Rows are points. The ring and each string are closed loops that go straight from each point to the next, and from the last back to the first. Before rounding, they use only three directions, however many columns there are. How many times does the string pass through the ring? Passing back the other way cancels.
In the rows, 128 means zero.

Ring (8 x 4):
[[203 103  93 166]
 [220 122  86 160]
 [193 137  90 120]
 [161 126  97  93]
 [107 110 114  71]
 [ 92 117 129 103]
 [108 118 128 129]
 [161 102 110 159]]
String (13 x 4):
[[137 117 114 123]
 [110  88 118 104]
 [141 122 114 128]
 [140 156 126 162]
 [161 128 119 185]
 [180 146 109 170]
 [169  86  96 125]
 [211  76  82 149]
 [210  80  84 153]
 [166 101 100 131]
 [163 125 108 145]
 [141 131 124 169]
 [122 151 131 153]]
Times through: 0
String, 17 rows:
[[ 88 144 145 147]
 [111 158 135 143]
 [ 56 140 149 106]
 [ 67  74 125  58]
 [ 73 105 125  53]
 [ 90 109 115  44]
 [119  76  99  46]
 [143  88  99  85]
 [155 144 109 122]
 [143 155 110  98]
 [137 147 114 106]
 [132 111 110 100]
 [112  77 110  78]
 [140 117 112 119]
 [ 99 146 136 130]
 [ 83 123 140 130]
 [ 90  83 129 115]]
Times through: 1

Ring:
[[195 132  93 134  89 184  99 120 117 117 125]
 [186 101 110 150 119 131 133 118 107 102 118]
 [136  77 131 156 140 102 168 124 115  98 120]
 [ 91  73 141 150 143 100 181 132 127 108 124]
 [ 80  90 129 134 129  98 163 143 123 138 115]
 [105 111 109 123 112 105 134 146 113 158 105]
 [150 140  88 115  85 154  96 140 113 160 109]
 [170 147  85 117  76 188  86 132 120 146 120]]
String:
[[132 141  85 107  86 126  96 150 105 183  97]
 [124 143  97 113  80 194 100 138 136 151 128]
 [140 128 102 124  93 170 113 133 127 137 124]
 [179 135  85 122  90 137  95 135 100 153 102]
 [191 166  70 108  61 198  62 134 113 161 113]
 [167 168  78 106  56 234  66 132 135 153 130]
 [139 131 102 124  90 182 110 132 131 135 128]
 [142 119 104 129 102 146 121 133 119 136 118]
 [163 133  83 117  94 106  98 144  91 172  90]
 [140 133  80 107  97  69 100 157  80 200  74]
 [ 85 114 112 119 109 118 136 148 123 162 111]
 [108 107 119 132 112 147 141 134 132 129 126]
 [121  96 115 136 126  84 147 140 105 141 103]
 [ 68  72 137 141 146  61 182 145 115 137 107]
 [ 45  66 150 145 150  81 196 142 133 123 122]
 [ 75  70 139 145 148  64 184 142 116 129 110]
 [130  97 115 138 124  98 145 136 108 133 108]
 [ 89  97 129 135 121 137 156 136 135 125 128]
 [ 54  91 134 130 127 111 167 146 135 142 121]
 [100 100 106 122 125  40 143 156  89 180  81]
 [137 118  90 117 110  58 117 153  82 184  77]]
Times through: 2
String, 26 rows:
[[225 160  72 121  65 212  63 121 113 134 121]
 [209 153  85 127  67 244  76 114 133 112 140]
 [165 125 105 134  94 191 113 121 131 112 134]
 [202 126  99 142  93 196 105 113 123  98 134]
 [249 111  93 154 110 134 109 110  89  96 110]
 [206 100 102 151 121 103 128 120  90 109 104]
 [151 104 112 141 115 131 135 127 115 119 118]
 [129 102 123 142 115 158 144 125 133 107 133]
 [131  75 137 159 140 122 172 119 126  86 131]
 [117  93 129 145 124 143 156 126 133 106 132]
 [132  92 121 144 127 110 151 130 114 118 116]
 [108  69 136 153 148  73 179 132 112 112 113]
 [ 50  57 158 154 156  90 205 135 138 103 131]
 [ 57  83 146 141 131 146 178 134 152 110 142]
 [120 104 118 136 115 136 142 133 125 126 122]
 [108  91 119 136 131  72 155 143 104 145 101]
 [116  96 112 132 127  64 146 145  97 155  93]
 [131 107 108 131 115 104 134 138 107 144 105]
 [103 115 114 125 106 145 133 139 130 142 122]
 [109 128 100 114  97 130 116 147 117 168 107]
 [156 145  72 104  86  89  85 154  82 201  76]
 [162 124  91 124 101 112 109 139  97 156  98]
 [149 126  98 125  97 148 112 134 115 143 114]
 [141 137 100 121  85 193 104 131 134 136 130]
 [173 168  79 109  56 245  66 128 138 144 135]
 [202 154  76 119  71 193  73 127 112 143 117]]
Times through: 1

Ring, 7 rows:
[[ 95  93  93 118 131 169 131 140 156 166 155 166 140  92]
 [120 119 107 128  92 110 137 127 148 204 174 170 153 104]
 [154 154 125 144  68  63 143 111 120 189 168 148 144 130]
 [170 167 137 152  79  62 137 106  93 139 147 120 122 152]
 [157 149 134 149 127 115 122 119  81  70 118  97  95 157]
 [122 115 114 134 163 180 118 134 102  53 107 106  91 134]
 [100  95  98 123 165 203 123 141 128  81 116 129 105 112]]
String (30 x 14):
[[154 162 113 141  47  65 165  99 130 191 154 152 145 123]
 [174 181 126 150  21  19 166  91 121 218 171 153 154 134]
 [163 156 140 149  77  48 126 116 106 188 178 141 142 142]
 [140 127 135 142 124 101 107 134 106 151 168 135 129 136]
 [142 138 123 140 108 108 130 121 111 135 145 131 123 134]
 [151 140 137 146 115  93 114 126  98 135 156 125 121 145]
 [168 154 150 155 113  72 108 122  78 120 155 110 114 162]
 [199 196 149 165  75  50 144  91  59  74 111  82  93 181]
 [187 190 134 159  80  79 156  90  68  56  93  83  87 172]
 [157 160 116 145  94 115 155 103  98  82 104 107 100 145]
 [139 132 124 141 130 129 121 126 101 100 132 117 109 139]
 [134 114 139 142 172 144  86 146  86  79 142 107 100 149]
 [137 122 132 143 182 172  99 137  73  15 101  82  74 157]
 [129 122 116 138 169 186 119 131  89  18  89  89  76 145]
 [115  97 124 133 188 183  91 151  99  65 129 111  96 135]
 [117 101 124 133 165 157  96 148 110 110 150 128 114 128]
 [123 122 106 132 129 157 136 126 121 102 121 128 111 122]
 [112 119  87 125 128 189 156 119 132  77  94 126 103 111]
 [ 87  92  76 114 156 231 148 133 147  72  93 135 103  96]
 [ 70  68  77 109 178 244 127 151 157  96 117 149 114  85]
 [ 91  77 108 121 175 187  97 158 136 134 159 150 127 105]
 [ 96  82 112 123 167 172  97 156 135 146 166 152 131 107]
 [ 74  68  90 111 159 196 113 157 166 173 167 175 144  81]
 [ 81  86  78 110 119 180 146 138 178 191 157 184 152  74]
 [103 112  82 118  91 150 161 122 167 187 148 174 148  86]
 [124 128 101 130  97 130 149 119 138 153 140 149 132 111]
 [121 115 114 131 119 126 123 133 131 165 163 151 137 115]
 [118 108 121 131 121 113 109 142 135 197 188 163 150 112]
 [128 120 120 134 113 111 120 132 127 173 170 151 140 119]
 [140 144 111 137  76  94 152 111 131 174 152 150 139 119]]
Times through: 0
String (26 x 14):
[[182 172 152 159  91  51 121 110  73 121 149 106 113 168]
 [196 196 144 163  69  52 150  89  65  81 111  87  96 176]
 [176 177 131 154  85  85 150  97  80  79 107  96  97 161]
 [150 147 124 144 109 112 135 115  99 103 126 115 109 143]
 [141 125 139 144 145 116  98 138  93 113 154 118 113 146]
 [170 154 153 157 128  84 103 124  66  87 141  95 100 170]
 [186 185 139 159  76  64 148  95  73  88 115  95 100 168]
 [175 180 127 152  65  69 159  93  92 113 119 111 111 153]
 [152 151 124 144  92  94 140 112 107 134 140 127 121 138]
 [148 138 137 145 108  83 113 128 105 161 171 136 132 139]
 [154 147 135 145  79  56 126 119 115 200 184 151 148 133]
 [140 133 127 139  82  67 124 126 131 224 196 166 159 120]
 [130 138 102 130  47  74 161 111 160 248 184 185 170  98]
 [122 133  90 125  61 111 171 110 161 206 154 174 154  95]
 [123 123 105 130 105 131 141 124 135 154 146 149 133 112]
 [113 102 116 129 138 140 110 143 131 161 168 152 136 113]
 [ 91  85  98 117 133 159 119 148 161 197 178 178 153  88]
 [ 90  95  81 114 105 161 149 133 176 203 162 185 156  77]
 [ 99 107  82 117  92 149 158 125 171 199 156 180 153  82]
 [ 95  94  95 117 107 137 132 140 171 230 188 191 166  82]
 [109  97 119 127 129 121 103 149 142 208 196 171 155 105]
 [125 115 122 134 125 119 112 137 124 164 170 148 136 121]
 [140 145 109 136  78 103 155 110 128 158 141 144 133 121]
 [158 164 117 143  53  65 161 100 122 178 151 145 139 129]
 [149 150 119 142  86  94 145 111 114 144 141 133 126 133]
 [146 131 141 145 126  93 102 134  98 146 170 129 126 143]]
Times through: 3
